Each row of a before or after table is a point. The points were changed in one or more steps. Then noise was added and the rows were shuffled. The steps act on columns, c1 being the first. What was done? A step turns or swaps two columns, mirrors them in a line or flattens them onto one, adds a multiple of one to another, or multiplies or shifts one. Angles are multiples of 10 degrees, from the lower column toward the higher: turns from -170 to 170, lines from 10 to 170 but not 90. Use the fewest steps. Two steps may share a column if one is a turn and the other turns, adds or multiplies; they go together, in the order done. Otherwise the lowest column goes first.
In the rows, zero is written as 128.

Before (12 x 2)
[[ 63  43]
 [137 174]
 [175  88]
 [157  93]
 [140 128]
 [138  90]
 [200 131]
 [155  58]
 [ 87 164]
 [144 118]
 [193  85]
 [163  36]]
After (12 x 2)
[[161 122]
 [182 118]
 [202 112]
 [176 117]
 [ 77 139]
 [145 123]
 [142 124]
 [196 116]
 [165 121]
 [ 81 132]
 [138 124]
 [133 132]]
Steps: flatten c1 and c2 onto the line at 170 degrees

Before (11 x 4)
[[226 164 113  37]
 [ 83 168 132 123]
 [118  82 129 155]
 [ 57 114 134  88]
 [138 138 133 137]
 [198  92 104  62]
 [ 82 131 177  92]
 [227 119 131 116]
 [111  96 137 114]
 [214 114 169  74]
 [119 138  49 124]]
After (11 x 4)
[[ 65 133 100 161]
 [117  91 119 142]
 [128 139 133 118]
 [159 121 229 136]
 [197 138  95 135]
 [ 95 114  66 170]
 [125 110 221 182]
 [173  91 184 192]
 [174 163 216 218]
 [108 170  88 128]
 [125  80 118  97]]
Steps: turn c1 and c3 by 70 degrees; multiply c4 by -1

Before (8 x 9)
[[149 120 120 132 115 129 138  75 123]
 [ 58 147 143 192 105 142  78 180 126]
 [164  95 131 116  84  70 121 108 142]
 [ 64 197 166 177  70 170 235 214 121]
 [163 116 157 151 135 123 156 149 140]
 [148  82 198  86 105 109 147  90 144]
 [108  95 129 233  73 171 141 165  86]
 [101  96 137 157  99 134 177 115 184]]
After (8 x 9)
[[165 103 135 117  88  71 108 117 149]
 [101 116 134 155 100 132 108 175 190]
 [151  89 195  86 102 106  88 140 160]
 [ 58 141 140 193 106 144 193  92 118]
 [162 122 156 148 135 123 145 160 143]
 [ 61 191 166 175  67 163 191 252  99]
 [110  80 129 233  75 172 161 148  99]
 [149 121 119 132 113 129  72 126 128]]
Steps: turn c2 and c9 by -20 degrees; mirror c7 and c8 in the line at 50 degrees

Before (8 x 12)
[[183 172 103 117 105 135 127  88 104  80  84  82]
 [114 163 125 152 172 145 136 243 113 159 170  90]
 [ 82  74 130  86 118  87  90  74 156 133 115 143]
 [177 127  94 181 118 112 149  83 123 127  87 119]
 [100 144 112 114  94 163 167 230  93 160 156  84]
 [105  58 127 112 111 128  52 112 128 152  85  93]
 [115 124 148 165 120 172 115 203  81 124 164 114]
 [ 89 164 147 135 115 148 133 140 127 168 158  68]]
After (8 x 12)
[[ 97 145 152  45 168 171 117 216  83 112 165 114]
 [103  80 124 170 131 130  51 113 120 154  86  93]
 [ 84  94 131 226 101  87  84  66 162 135 113 138]
 [118 182 126  54 109 144 142 247 111 161 172  91]
 [213 146  91   7 184 114 150  75 124 126  87 118]
 [ 64 182 151 117 146 152 132 145 114 163 161  68]
 [209 195 101 161 137 136 125  91 113  74  82  78]
 [115 162 109 173 150 159 170 236  88 153 155  84]]
Steps: add -1 times c3 to c1; shift c2 by 20; multiply c4 by 2.5; turn c4 and c5 by 160 degrees; add 0.3 times c6 to c8; turn c9 and c10 by 10 degrees

Before (12 x 20)
[[122 139 126 119 121 154 135 101 129  92 122 146 117 138 113 115 118 116
  123 119]
 [138 140 116 117 107 142 113 130 123 105 121 106 123 101 138 145 129 126
  121 128]
 [132 144 128 132 100 124 134 134 132 138 100 114 121 123 146 120 123 109
  129 132]
 [137 133 139  97 141 141 147 113 105 151 127 137 121 130 129 129 100 136
  125 115]
 [143 117 153  99 136 145 131 113  98 145 159 125 135 144 119 108 105 119
  121 125]
 [112 143 136 142 115 126 121 118 119 132 104  96 120 115 136 134 119 127
  108 125]
 [147 128 134 109 151 146 139 102 107 151 168 132 113 142 140 134 119 113
  112 123]
 [139 144 133 107 138 157 143 112 124 164 157 138 136 140 110 113 105 131
  109 122]
 [145 123 151 113 129 150 145 110 117 155 162 134 126 125 128 131  85 112
  114 106]
 [131 158 129 133 108 106 128 124 126 108 119 110 139 122 151 128 121 131
  120 116]
 [140 138 115 138  98 131 117 120 116 112 111 129 118 136 131 133 107 134
  113 134]
 [116 146 135 116  98 138 107 125 128 128 115 119 124 131 159 138 121 127
  114 120]]
After (12 x 20)
[[145 123 126 113 129 151 144 109  94 155 231  57 127 124 128 131  86 112
  112 105]
 [121 140 145 118 121 155 134 102 131  92 112 114 118 139 114 115 119 114
  123 118]
 [131 160 110 132 108 105 128 125 122 108 102 143 139 121 150 129 120 131
  120 117]
 [137 132 132  98 142 141 147 113  59 151 124  87 122 130 131 130 100 136
  124 114]
 [115 146 117 117  98 139 107 125 128 128  89 117 123 131 159 138 121 126
  115 120]
 [142 117 118  97 136 146 131 113  38 145 221  60 134 145 119 108 104 118
  122 125]
 [140 145 136 109 138 156 145 111 116 165 214 103 137 141 109 113 105 131
  110 122]
 [133 144 114 133 101 124 135 134 140 139  44 142 121 123 145 120 124 108
  129 133]
 [112 144  96 144 115 128 122 120 101 132  56 137 120 115 136 135 119 127
  108 127]
 [139 138 133 138  97 130 118 120  92 113  75 163 119 135 131 133 106 133
  114 132]
 [138 140 111 117 106 142 112 129 114 106 107 184 123 101 138 144 128 127
  122 128]
 [147 129 131 109 149 145 139 100  65 150 247 107 113 142 140 134 120 111
  111 123]]
Steps: turn c3 and c12 by -110 degrees; multiply c12 by 3; multiply c9 by 3; multiply c11 by 3
